Each row is a point. Before rounding, the points of a table are all equally far from one centre. They may lie mostly on one side of it. Write the centre, to within rounding.
(in the rows, 128 means zero)

Points:
[[ 75 143]
 [ 80 157]
 [ 93 166]
 [ 96 167]
 [ 77 152]
 [ 91 166]
 [129 149]
 [123 121]
 [ 76 148]]
Centre: [103 140]

Points:
[[131 162 175 137]
 [162  81 123 122]
 [132 107 120 116]
 [181 112 126 176]
 [190  76 186 140]
 [141  94 162 194]
 [101 102 154 150]]
Centre: [155 113 163 143]

Points:
[[182 165 126 153 140 132 122  31 109]
 [128 130 196 148 122  92 123 161  96]
 [135 120 152 123 146 174 197 130 102]
 [ 94 136 131  41 122 117 167  99 112]
 [103 143 154 114  70 139 200 125 143]
 [144  70 124 101 108 181 143  67  98]
 [ 97 131 160 141 134 154  95  98  54]
 [153  82 167 124  83 136 196 117 133]
 [137 165 140 152 185 106 139 136  81]
 [ 74 162 116 158 143 132 178 117 163]
 [174 104 108  96 152 144 169 149  95]
 [189 102  90  94  90 124 152 150 120]
 [130 141 166  82 113 135 200 141 118]
 [151 181 155 181 108 133 144  73  81]]
Centre: [132 129 130 125 119 121 128 101 128]

Points (17 x 12):
[[ 88 144 121 175 100 161 154 146 153 168 111 220]
 [102  83 117 118  94 144 110 162 146 152 102 152]
 [153 129  49 119 133 105 162  83 152 175 128 181]
 [ 97 109  61 153 101  89 115 183 150 136 102 159]
 [103  84 106 157  96 113 126 140 145 123 104 217]
 [141  97  99 183 112 143 171 148 140 189  82 151]
 [119  86 101 172 120  97 186 128 129  95 133 149]
 [108  84  76 139 140  96 176 122 191 102  77 142]
 [144  72 100 161 173 145 159 119 188 131  98 165]
 [152 150  70 129 115  99 123 111 200 144 109  96]
 [148 123 144 100 111 142 167 126 128  94 127 110]
 [135 143  51 159 128  95 181 106 217 107 138 172]
 [179 187  82 144 108  88 177 150 163 166  76 145]
 [136  99 139 151 189 132 153 119 159 108  86 167]
 [164 110 129 142 132 106 138 125 193 176 101 131]
 [158 145  75  85 150 107 146 132 109 157  88 132]
 [163 142  42 108 122 110 103 114 134 165  96 174]]
Centre: [131 147  90 139 121 139 153 135 158 123 106 162]

Points:
[[168 156  83  74 122 114 134 103 133 126 162 158 136 166  93 189 202 140]
 [155 108 148  91  78 124 128  82 113 162 165 139  82 133 115 150 162 193]
 [128 118 178 135  60 162 155  89 117 182 170 129 117 159 135 171 135 134]
 [155 167 152  76  39 137 140 127 116 132 176 118 110 189  99 156 108 123]
 [119 132 125 162  44 110 162  89 139 145 170 133 118 148 176 173 112 106]
 [137 177 125 102  75 136 165  57 115 170 122 135 167 130 117 123 176 153]
 [147 131 110 114  69 116 176 101  64 151 143 111 184 158  86 157 161 129]
 [159 109 167  55  78  99 113  96 119  90 157 152  91 176 120 118 134 146]
 [131 174 169  41  68 124  98 107  97 118 127 143 112 196 146 153 157  78]
 [150 138  71 135  84 133 117 106 115 126 162 148 145 110 125 167 121 162]
 [115 141 170 155  76  94 170 102 102  70 174 149  68 186 141 148 126 109]
 [ 71 163 165  84 135 107 161  88 160 172 172 138 121 156 146 187 164 134]
 [123 103 172  94  92 117  71  83 111 176 153 147 133 173 145 121 129 138]
 [141 121 172  64 106 165  99 111 122 129 116 172 107 187  89 139 177  92]
 [126 135 177  96 108  94 143  68 132 160 146 139  80 111 106 105 103 160]
 [183 147 154  74 101 170 118  90  87 129 164 157 127 121 126 152 158  90]
 [113 164 134 108  72 121 132 102  88 139 143 159  35 151  75 108  78 120]
 [121 109 163 123 119 146 181  84 119 202 182 160 112 195  97 157 135 102]
 [175 112  83  88  98 151 112  84  53 101 147 163 116 164 133 135 120 103]
 [108 140 142  92 100 171 100  50  96 184 184 136 111 182 122 149 125  87]
 [141 181 113 149  79 189 133 114 121 138 131 136  66 167 153 148 153 142]]
Centre: [116 146 122 109 104 107 142 102 106 139 138 147 104 160 119 144 147 109]

Points:
[[120  89 138 103 104 118 150 181 119  59 107 109 124  98 117 147  96 170
  165 165 173  99  98 177]
 [111 114 131  98 128 123 127 116 120 115 147 152 162  71 119  78 110 192
   90 143 108 159 149  89]
 [181 112 159  59 105 168 135  80 127 148 123 144 126 135 113  91  83 163
  115 129 197 118 125 133]
 [111 136 144  97  54 219 184 105 161  81 105  99  97  97  79 130 120 170
  131 148 176 138 174 157]
 [102 131 143  56 124 167 160  93  71 102 160 135  89  58 124 111 124 157
  131 182 137  91 127 113]
 [127  46 156  66 116 157 164  66 128  81 117 124  71 131 143 122 123 158
  148 168 148  62 109 174]
 [113 123 181  98 175 163 198 137 167 126 114 160 132 120 125 110 109 127
  139 100 160  77 154 125]
 [148 100 121 106  95 129 152 165 150 120  81 154 145 173 132 107  77 128
  123 137 137 108 124 102]
 [117 107 123 109  46 158 129  95 152  75 108 189 154 106 134 107  60 100
  139 138 178 162 118 165]
 [162 109 135 113 164 115 159 161 122 102 112  64 104 100  68 103 122 143
  128 133 148 125 154  87]
 [176 121 122 110 125 185 133 152 172  63  88  59  95  83 135 122 119 122
  146 189 121  98 208 121]
 [152  56 163 138 132 143 143 142 190  85 161 175 103 106 143 103 125  90
  121 210 159 122 154 124]
 [173  86 149 125 129 129 147 107 165  54  78  58 152  73 117  49 113 140
   88 135 158 121 155 137]
 [ 83  97 161  44 133 193 115 100 177 133 131 101 125  68 128 109 128 163
   96 120 144 159 189 174]
 [105 128 148 126  64 109 173 123 130 126  90 152  95  77 143 109  70 162
  137  86 110 119 152 149]
 [161 102 109  96  84 178 139 127 142 110 116  95 137  57 103  68 160 131
  165 155 158 139 156  94]
 [168 104 125  70  84 159 141 101 148 124 108  96  83  87 128 156 103 101
  116  93 212  89 178 113]
 [123 118  91 106  79 126 182 117 190  98 124 153 104  48  91 117 131 170
  167 154 122 141 170 105]
 [103 111 105 158  64 135 132 107 152  82 118 115 100  59  98 181 154 192
  137 166 155 139 144 147]
 [153 130 125 160 129 171 139  87 175  83  49 128 118  96  89 114  71 187
  134 146 119 109 103 108]
 [167 125 120  98  51 144 178 137 150  34 108 114 134 150 140 134  73 171
  141 153 156 130 168 139]
 [ 99  96 130  70 123 109 134  59 170  40 106 122 150 144 177 137 121 139
   88 143 137 180 187 162]
 [151  98 140  70 114 230 120 111 153  92 143 111 124  55 117 133  79 124
  181 113 161  82 190 145]
 [125 128 126 166  99 176 152 178 118  59 119 148 146 109 118 122  93 132
  158 178 118 159 170 137]
 [137  91  88  99 159 112  97 152 127 104  66  86 121  76 134 134 120  98
  113 126 166  81 139 133]
 [174 126 107 127 113  98 155 113 140  97  76 154 149  64 127 118  64 143
  128 128 200 123 185 110]
 [166 169  93 116 133  91 168  76 145 100  99 117 132  75 135 108 121 148
  176 128 134 151 182 115]
 [184 113 151  82 127 112 135 115 159  99 117 115 121  90 128 147 117 188
   78 153 195  90 142  73]
 [ 86 128 149  60 134 162 129 156 143 122 151 159 107 140  80 104  54 165
  113 154 132 109 115 125]
 [126 156 130  93  90 112 199 134 146 109 163 134  85  74 126  80 122 111
  142 150 142 126 201 103]
 [143 105 145  96  95 121 157  76 150 102 127 191  95  87 142 114 122 171
   62 162 114  77 123 161]]
Centre: [118 110 147 107 118 141 129  95 155  87 120 115 115 101 123 125  99 128
 130 152 144 120 154 135]

Points, 30 rows:
[[167 146 127  95 113 132 126 162 175  89  92  94 165 137 117  81 171 139
   63 137 131 138  76 158]
 [150 130 125 119 101 172  97 147 132 116  84 104 172 135 119  68 189 152
   72 106 100 112 120 153]
 [137 107 116 131 113 175 135 158 151 101 136  86 196 109  97  42 143 139
   48 110 113 130 113 164]
 [192 123 122 131 148 149  76 223 168 103 117 102 181 130 100 100 166 134
   89  87 130 153  90 138]
 [142 131 140  79 151 156  84 146 116  79  97  80 163 147 105  68 125 114
   74 118 147 120 106 150]
 [174 150 114 135 143 178  66 162 144  99 116  85 167 137 111  67 159 161
   60 110  94  83 110 161]
 [160 121 138 131 143 133  77 171 116 123  69 114 147 138  79 108 146 142
  106  90 155 116 129 137]
 [133 152 125 129 104 142  85 169 128  91 116  95 146 142  84  76 202 141
   45 124  99 119  92 170]
 [141 108 134  88 143 201  64 152 113  68 117 121 159 100  99  94 139 147
   53  95 141 115  82 176]
 [186 134 104  79 140 157 112 187 118  92 110  96 165 114 111  92 161 141
   56 144  93  85  88 156]
 [123 137 118  97 130 185  76 162  97 111  82  90 133 149 129  59 147 115
   58 123  88 148  88 176]
 [165 129 102 137 132 160 101 162  92  77 123  87 147 143 116  33 169 130
   93  93  95 159 101 140]
 [191 111 115 143 165 161  58 151 141 130 100 141 156 119  93 102 177 177
   63  92 106 140 117 141]
 [119 121 132 120 146 176  95 177 108 100 110 106 185 159  96  81 142 155
   38  94 128 136 124 154]
 [155 152 143 101 152 150  65 128 119 129 103  57 161 134 103 103 170 151
   66 143 135 105 102 178]
 [172 136 120 146 116 164 139 170 177  98 129 105 176 182  90 114 162 135
   51 122 119 113  68 179]
 [180 101 119 149 146 195  97 185 158 117  99  79 175 159 104 122 161 138
   58 157 123 127 106 146]
 [146 127 120 120 111 164  66 151 105 116  95  93 175 144  91  84 160 129
   55  70 108 136  78 167]
 [149 107 110  93 153 156  82 118 124 123 102  80 161 155 117  64 180 143
   59 138 108 158 113 162]
 [154 109 155 117 116 158  92 164 104 125  91 110 184 116 114  69 163 150
  103 130  95  98  97 169]
 [144 140 142 118 153 169  91 191 140 152  82  89 186 144 128  98 166 124
   70 135 113 106  56 137]
 [168 104 130 104 126 162 111 163 145 119 108  81 167 151  60 102 163 141
   84 136 138  94  63 167]
 [194 120 120 105 120 149 125 134  93 128  86  99 172  99 128  93 175 133
   93 116 112  96  91 182]
 [151 145 134 106 145 145  81 125 157 120 101  91 157 134  73  79 196 136
   55  97 117 110 129 156]
 [163 128 109 125 116 171  95 128 122  98 146  86 203 103  91  82 150 135
   36 143  95 101  99 172]
 [154 118 148 123 103 176  93 161 128  92 116  94 181 161  98  96 192 123
   62 123 140 152  98 153]
 [157 113 138 103 137 120 110 169 136 105  71  74 150 146  99  97 142 149
   69 144 112 156 126 151]
 [175 143 154 135 128 152  91 168 145  79  73  96 197 129 119 105 159 117
   78 117 123 121 109 166]
 [191 146 121 137 115 165  67 173 127 101  84  87 173 113  84 124 168  74
   81 115 111 126 107 153]
 [138 118 123 143 128 167  70 161 122  85  69 106 171 126 118  58 180 124
   82 117 119 128  82 170]]
Centre: [132 133 111 134 156 161 113 150 141 121 150 113 132 111 119 125 142 117
 100 115 108 139  97 162]
